Each point is reached from the start by the listed moves, each made 0, 1 or 2 times, or once backwards (-1), plus a little noise. Say if it took an odd or an even number of moves. Then give how often each move was made.

Moves:
(1): [ 3.6 -3.2  1.4 -4.9 -1.3]
(2): [ 3.2 -1.9  1.9 -0.8 -2.2]
(3): [ 0.7 -2.2  0.9 -0.4  0.3]
Start: [ 3.0  0.9 -1.5 -0.2 -1.2]
Points:
[ 3.4 -0.3 -2.1 -4.4 -0.2] => even (1, -1, 0)
[ 9.7 -3.4  0.7 -9.7 -4.1] => odd (2, 0, -1)
[ 3.2  0.0 -0.2  3.5 -1.6] => odd (-1, 1, 1)

Moves:
(1): [-2.1  0.5  0.9 -0.2  1.7 -1.0  2.0 -1.5 -0.3  1.2 -0.3  0.0]
(2): [-3.7  1.9 -1.3 -0.6  1.0 -0.4 -0.6  0.8  0.3  3.0  0.5  0.5]
(3): [-0.4 -2.5  2.6 -2.3 -2.7 -0.4 -1.4  1.0 -1.2  1.5 -0.5 -0.1]
(4): [ 0.7 -2.7 -0.2 -0.3 -0.8 -2.9  2.4 -1.4  0.6 -0.8 -1.0 -0.4]
(5): [ 1.7  0.9 -1.7  0.5 -0.8  1.0 -0.7 -0.3  0.5  0.2 -1.1 -1.7]
(6): [ 0.4  0.8 -0.2 -2.9  0.0  2.1  0.4 -0.8 -0.2 -0.8  1.9 -1.2]
(7): [ 0.3  2.0  0.1 -1.6 -1.2 -0.4 -0.7  2.8 -2.5  2.2  0.7 -0.4]
(8): [ 0.7  0.6 -1.5  1.9  0.9  0.2 -0.7  1.1 -0.3 -0.5 -2.5  2.0]
(9): [-0.7 -0.1 -1.0 -0.5  2.6  0.1  0.5 -2.5  2.2  3.2  0.7  0.1]
(10): [ 0.6  2.8  1.4 -1.2  1.4  0.9  0.8  1.2  1.3  1.0 -0.3 -0.3]
(11): [ 0.1 -0.1 -0.2 -0.5  2.6 -0.7 -1.5  0.7 -2.1 -3.2  1.1  0.4]
Start: [-0.5 -0.8 -1.4  1.4 -0.6 -1.6 -0.5 -0.3  2.0  1.4 -0.2  0.1]
Points:
[ 0.2 -0.6 -4.0  6.1 -3.4 -8.7  0.6  6.8 -5.3 -0.3 -2.5  4.2] => odd (0, 0, -1, 1, -1, -1, 2, 1, -1, -1, 0)
[ -9.8  -3.0  -1.5  -1.4  -2.2 -11.0   4.8  -1.5   4.6  17.8  -3.4   0.7] => even (1, 2, 1, 2, 0, -1, 1, 0, 1, 0, -1)
[-2.8 -1.5 -3.3 -1.4  3.5 -8.2 -3.8  2.0 -0.9  3.0  3.9 -0.1] => odd (-1, 1, 0, 1, 0, -1, 1, -1, 1, 0, 2)
[ 6.3 10.3 -8.0  6.2  1.4  2.7 -3.3  5.0 -3.0  2.7 -5.4 -0.1] => even (1, -1, -1, -1, 2, 0, 2, 2, 0, 0, 0)
[  5.5   7.5 -11.2  -2.5   8.1   7.3  -9.7   1.7  -0.5   1.2   1.6  -0.6] => odd (-1, 0, 0, -1, 2, 2, 1, 2, 2, 0, 2)
[-3.6  8.6 -3.5  2.7 -3.2  1.2 -2.6  5.7 -0.7  8.6 -3.7  0.4] => even (1, 1, 0, -1, 1, 0, 1, 1, -1, 0, -1)

Moves:
(1): [ 0.5  0.2 -0.3 -0.3  0.9 -1.0 -1.1 -0.6  0.0  1.4 -1.9 -0.5 -0.5 -0.1
  0.3 -0.1 -0.6  0.5  1.3 -1.1 -1.8 -1.3  1.9  0.9  0.1  0.7 -0.6]
(2): [-1.5  1.5 -0.6 -0.7 -0.5  2.7 -0.4 -1.6  1.2 -0.7  0.5  1.8  0.5 -0.4
 -0.2 -0.2  1.7  1.1 -0.9 -1.5  0.1 -1.0  1.0  0.5  1.7  1.1  1.3]
(3): [-0.3  1.3  0.2  0.6 -2.7  0.8  0.7 -0.4  1.7  0.8  0.1 -1.5 -0.3 -1.0
 -0.1 -0.5  0.2  0.7  0.1  0.5 -0.2 -0.6 -0.3  1.9 -1.0  1.4  1.1]
(4): [ 0.9 -1.1  0.3  0.8  0.6 -1.6  0.7  0.2 -1.6 -1.9  0.0 -0.4 -0.1  0.3
 -1.3 -0.3  0.7 -0.2 -0.8 -2.5  1.6  0.4  0.0  1.1  1.0  0.3  2.1]
(5): [-0.2  0.9 -1.5 -0.2 -0.8  0.3 -0.1 -0.2 -1.0 -2.7  0.2  0.1  1.0  0.6
  1.6  0.2  1.8  0.6 -1.4  1.3  0.5 -0.4  0.8  0.2  0.1  0.3 -1.0]
(6): [ 0.4 -0.1  0.5  0.4 -1.3  1.7 -2.1  2.3  1.2 -0.9 -2.0 -0.5 -1.7 -1.1
 -1.0  0.4  0.9  1.5 -0.6 -1.0  1.6  0.1  1.7 -1.0 -0.5 -1.4  0.7]
(7): [-1.6  0.3  0.4 -0.4  0.1  1.5  1.4 -1.7  0.0  0.0 -0.6 -1.4 -0.9 -0.4
  0.0 -0.1 -0.7  0.1 -0.3 -0.3  0.5 -0.9  0.1  0.1 -1.1  0.1 -1.1]
(8): [ 0.2 -0.1 -0.8  0.5  0.0  0.8 -0.6  0.6  0.0 -0.4 -0.2 -0.7  1.1 -1.0
  1.1  1.6 -0.8 -0.1  0.3 -1.3 -0.5  0.9 -0.6  0.1 -0.5  0.9  0.6]
(9): [-1.2  0.8  1.3  1.9 -0.4  1.0 -0.3 -0.4  0.5  0.8 -0.2  0.0  0.3  1.2
  1.4 -0.4 -1.3 -1.9  0.5  0.7  1.1 -1.3  0.4  1.8  1.0  0.1 -0.9]
(10): [-0.2  0.7  1.0  0.1 -0.1  1.4  2.1  2.5 -1.1  0.4  0.4 -0.2 -0.1  1.2
 -2.1 -0.5 -0.2  1.3  0.1  0.6  0.3  1.0  1.1  0.4  0.1  0.6 -0.9]
(11): [-1.6 -0.3  1.1  1.8 -0.5 -1.4 -0.7  0.4  1.1 -0.6 -0.2 -0.5 -0.7  2.3
 -0.5  0.3 -0.4 -0.8 -0.8 -0.4 -1.4 -0.9  0.4 -0.4 -0.2 -0.7  0.1]
(12): [ 0.2  2.0 -0.4 -0.5  0.4 -0.5 -0.2  0.6 -0.2 -0.4  0.3 -0.2  0.6 -0.8
  1.1  0.6  0.4  1.6  1.2 -0.6 -0.4 -0.4 -0.7  0.7  0.0 -0.6  0.7]
(13): [ 1.6  1.5  0.5 -1.1  0.0 -0.2  0.6  0.1  1.6  0.3 -0.5 -1.1  1.5  0.1
  0.9  2.8  0.5 -0.7 -1.1  0.7  1.3 -1.4 -0.6 -0.9  0.2  0.7 -1.3]
(14): [ 0.0  0.4  0.1  0.3  0.2  1.7 -1.2 -0.9  0.3 -1.0 -0.2  1.7  1.6  0.2
  0.0  1.3  0.7  0.9  0.2  0.9 -0.1  0.3  0.7  1.2 -1.3  0.8  1.0]
(15): [ 1.4 -0.2  0.2  2.7  0.9  1.7 -0.6 -0.3  1.1  0.4  1.4 -0.2  0.2 -0.5
  0.5 -1.7 -1.6  1.4 -1.3 -2.3 -0.4  0.5 -1.5  0.6 -0.3 -1.3 -0.9]
(16): [ 0.7  1.2 -0.7  0.6  0.1 -0.6 -0.1 -0.4  1.0 -0.7 -0.5  0.5  0.2 -0.7
 -0.1 -1.1 -1.0 -1.0  0.1 -0.4 -1.1  0.5 -0.2  0.4 -0.9 -0.5  0.3]
(17): [-0.2 -0.2  0.8 -1.3  0.7 -1.3  1.3  0.1 -0.5  0.0  0.1  0.8 -0.8 -0.1
  1.1  0.2  0.6 -0.1  1.1 -0.5  0.2 -0.4  1.5 -0.7  0.4 -0.4  0.1]
(18): [ 0.6 -0.1  2.4 -0.2 -0.1  0.6 -0.8  0.4  1.2 -0.3  1.2 -0.7 -0.4  2.1
 -1.2 -1.5  0.5  1.2 -0.1 -0.8 -0.7  1.6 -1.1 -0.7  1.0  0.2 -0.9]
(19): [ 1.0 -0.4  0.7 -1.9 -0.1  2.5  0.1  0.1 -0.4  0.6  1.0 -0.7 -0.2 -0.9
  0.2  0.9 -1.0 -2.1  1.1 -1.4 -1.8 -1.8 -0.8  0.8  0.9  0.4  1.3]
(20): [-0.6  0.4  0.1  0.6  2.0  0.8 -1.7 -0.7 -0.1 -0.3  0.6  0.4 -1.4 -1.5
 -0.6  1.9  0.2 -0.2 -0.6 -0.2 -0.8  0.1  0.7  1.0  1.0  0.6 -1.1]
(21): [ 1.8 -1.5  3.8 -1.9 -2.3  0.0 -0.7  0.4 -2.6  0.4  0.0  0.5 -0.1 -0.4
 -1.2  1.1 -0.2  1.9  0.3 -0.3 -2.0  0.0 -0.2  0.8 -0.5 -1.0 -1.3]
(22): [-0.9 -1.7  0.7 -1.4  2.1  0.9  2.3  0.7  0.3 -0.8 -0.4  0.1  0.2 -0.2
  0.1 -1.3 -0.1 -1.5 -2.0 -1.3  1.2 -0.9  0.0 -0.4  0.7  1.8 -1.3]
(23): [ 0.9 -1.6  1.4 -2.2 -0.2 -1.1 -1.0 -1.7 -0.8 -2.5  1.0 -2.4  0.4 -2.7
 -0.2 -3.8 -1.8 -0.4 -0.1  0.9  0.8  0.6  0.2 -2.5 -0.9  0.5  0.2]
(24): [ 0.1  0.5 -0.4  0.2 -0.9  1.0 -0.8 -0.6  0.9 -0.1  0.7  1.6 -0.9  0.4
 -1.4  0.3 -0.8 -0.3  0.6 -1.3  0.7 -0.1 -0.4  0.1 -0.2  1.1 -0.2]
Start: [ 1.6  1.1  0.9 -2.1 -1.2 -1.7  1.0  1.9  0.0 -0.7  0.0 -1.9  0.2  0.2
  1.2 -2.4 -1.2 -1.7 -0.1 -0.1  0.8  0.1 -0.6  1.0  1.5  2.1 -3.0]
Points:
[  0.8  -5.8  18.5  -0.3   2.4  -5.5   5.2   5.3  -3.5  -9.3   1.6  -8.3
  -0.6   4.9  -3.8 -18.4 -13.5   1.8   1.3  -9.3  -1.1   8.7   0.3  -3.3
  -5.1  -0.7  -7.3] => odd (0, -1, -1, 1, -1, 0, 2, 2, 1, 2, 2, 1, -1, 1, 1, 2, 2, 2, -1, -1, 1, 1, 2, 0)
[ 11.1  -3.0  19.3 -15.8  -3.6  -4.9   4.5   8.5  -7.8  -0.3   2.9 -13.7
  -0.1   5.0  -5.2   0.7  -2.6  -2.8  -0.4  -1.6  -7.6  -5.2   0.1   2.4
   8.4  10.7 -11.7] => odd (2, -1, 1, 1, 1, -1, -1, 0, 0, 2, 1, 0, 2, -1, -1, -1, 0, 2, 2, 1, 2, 1, 1, 0)
[  0.1  -0.5  10.3  -5.8  -6.6  -2.3   3.5  10.8  -5.7  -4.6  -2.5  -7.1
   0.0   4.6  -2.7 -13.5  -1.0   5.0  -0.5  10.6   3.1   4.3   3.7  -2.0
  -1.8  -0.3 -10.1] => odd (0, -1, 0, -1, 1, 1, 0, -1, 1, 2, 0, 1, -1, 0, -1, 0, -1, 1, -1, -1, 1, 1, 1, -1)
[ 11.2  -4.7  23.2  -6.9   2.3   4.7   0.3  17.1   0.1  -4.4  -0.2  -3.3
  -0.9   8.2  -5.4   0.9   0.4   8.0  -5.8 -15.3  -1.1  -2.9   3.5  -1.2
   6.8  -0.4 -10.4] => even (1, 0, -1, 1, 0, 2, -1, 0, 0, 2, 2, 1, 2, 1, 2, -1, 2, 2, 1, 0, 2, 2, 0, 0)
[ 4.3  1.7  5.9 -3.8 -0.3  8.6 -0.1 -0.9  5.2  1.9 -0.7  1.6  1.2 -3.3
 -5.9 -6.6 -8.0  3.8 -3.6 -8.3 -5.3 -3.6  4.9  1.4 -1.4  6.8 -7.8] => odd (2, 2, 0, -1, -1, 0, 0, 0, -1, 2, 1, -1, 1, 1, 2, 1, 0, -1, 0, 0, 1, 1, 1, 1)
[-0.2  1.4 -2.9  4.7  4.8  5.1 -4.0  7.7  1.8 -1.7 -5.1 -0.7 -5.9 -0.6
  0.9  3.9 -1.2  1.5  1.9 -9.7 -5.8  2.7  8.7  1.5 -0.5 -3.0  0.7] => odd (1, 0, -1, 0, 0, 2, 1, 2, -1, 1, 1, -1, -1, 1, 1, 1, 2, 0, 1, 1, -1, -1, -1, -1)
[ 5.4  6.6 11.8  0.1 -7.9  3.6  3.3 13.5  5.4  5.5 -3.4 -4.0 -6.1  3.1
 -3.1 -6.0 -6.5 -2.1  4.6 -6.3  0.7 -3.2 -2.6  7.0  1.4 -2.5 -4.3] => odd (0, -1, 1, 0, -1, 2, 0, -1, 2, 1, 0, 2, 0, -1, 0, 2, 0, 1, 1, -1, 1, 1, -1, 1)
[ -2.0   0.6   5.7  -8.9   5.3 -10.4  -0.1   6.7  -7.5 -19.3   2.2   0.0
   2.9   2.7  -0.1  -9.2   5.5   6.1  -2.2   4.8  -1.9   6.4  10.3  -4.8
   0.4   2.7  -3.3] => odd (0, 0, -1, 0, 2, 0, -1, 0, -1, 2, 2, 2, -1, 2, -1, 1, 2, 1, -1, 1, 0, 1, 2, -1)
